Every row gives one point. The window is the flat piece filled in between its corners: a triangle in 3 columns, a solid with four corners in 4, and so on. A path goes straight from each point to the next, and from the last back to the first. List the points from which the path goes on through the window.
In the rows, zero is written as 128.

Window (3 x 3):
[[146 116 167]
 [173 153 102]
 [141  41 187]]
Path:
(1): [136 164  95]
(2): [140 145  82]
(3): [208 122 166]
(4): [196 120 187]
(5): [126  76 146]
(6): [106 108 166]
(7): [198 100 165]
(8): [170  38 216]
(9): [ 92  52 154]
(10): [134 117 119]
(11): [185 117 125]
(12): [186 140 113]
Through the window after points: 2, 4, 6, 12

Window, 4 rows:
[[192 103 136  61]
 [190 125  80  81]
 [121 212 170 167]
 [ 78 164 131 170]]
Path:
(1): [143 135 107  82]
(2): [226  91  91 141]
(3): [192 137 121 145]
(4): [127 164 119  52]
(5): [200 139  84  53]
(6): [202 107 132  97]
(7): [114 164 132 233]
(8): [103 192 127 102]
(9): [149 167 144  83]
(10): [164 101 128 126]
(11): [173 106 114 172]
(12): [161 171 123  56]
Through the window after points: 3, 9, 11

Window (6 x 6):
[[205 135 172 130 138  85]
 [ 64 149  78  85 123 175]
 [133 105  81 158 102 183]
 [185 143 187 151 155 163]
 [ 98  89 115 134  41 183]
 [236 124 164 105 154 175]]
Path:
(1): [180 140 152 126  91 137]
(2): [102 204  82 141  88 156]
(3): [ 97 110 106  95 117 172]
(4): [161  90 190 138 162 161]
(5): [173 165 124 142  88 142]
(6): [126 130 112 117  65 187]
(7): [ 92  72 123 135  90 162]
(8): [ 98  74 163 157 155 154]
(9): [154 138 116 115  55 180]
(10): [194 186 131 130 136 169]
(11): [163  97 200 152 142 143]
(12): [200 101 164 105 156 169]
(13): [249 176 137 128 120 178]
(14): [181 144 144 116  91 160]
(15): [159  83 101 112 151 188]
(16): [115  71 137 150 149 139]
Through the window after points: 2, 4, 6, 8, 10, 12, 16

Window:
[[ 43 194 155 121 131 167  45 139]
 [171 122  92 195 161 198 130 130]
 [207  85  66 113 174 190 146 158]
 [170  49  90 163 234 105 187 128]
 [101 148 145 149 111  40 132 126]
 [ 47 114 124 135  96 159 125 131]
 [ 89 119 211 128 111  87 115  86]
 [ 53 213 180 120 114 177 131 144]]
Path:
(1): [153  78 131 170 154 204 162 189]
(2): [155  97  89 149 179  98 131 103]
(3): [113 136  78 139 204 152 101  37]
(4): [115 162 172 151 108 131 120 181]
(5): [ 94 122 155 194 123 135 124 178]
(6): [157 110  76  44 225 139 151  85]
(7): [104 170  52 175 155  90 155  57]
(8): [132 104 144 146 168 143 145 152]
(9): [138 118 119 131 160 167 108 171]
(10): [137 110  94 132 176 140 149 104]
(11): [137 123 113 170 137 116 172  51]
(12): [107 126 145 140 146 195  93 249]
(13): [ 82 103 153 137 109 178  62 231]
(14): [111 186 122 123 163 171 152  68]
(15): [102 130 178 133 156 122 141  60]
(16): [118  76 157 146  93  75 100 199]
Through the window after points: 7, 9, 15
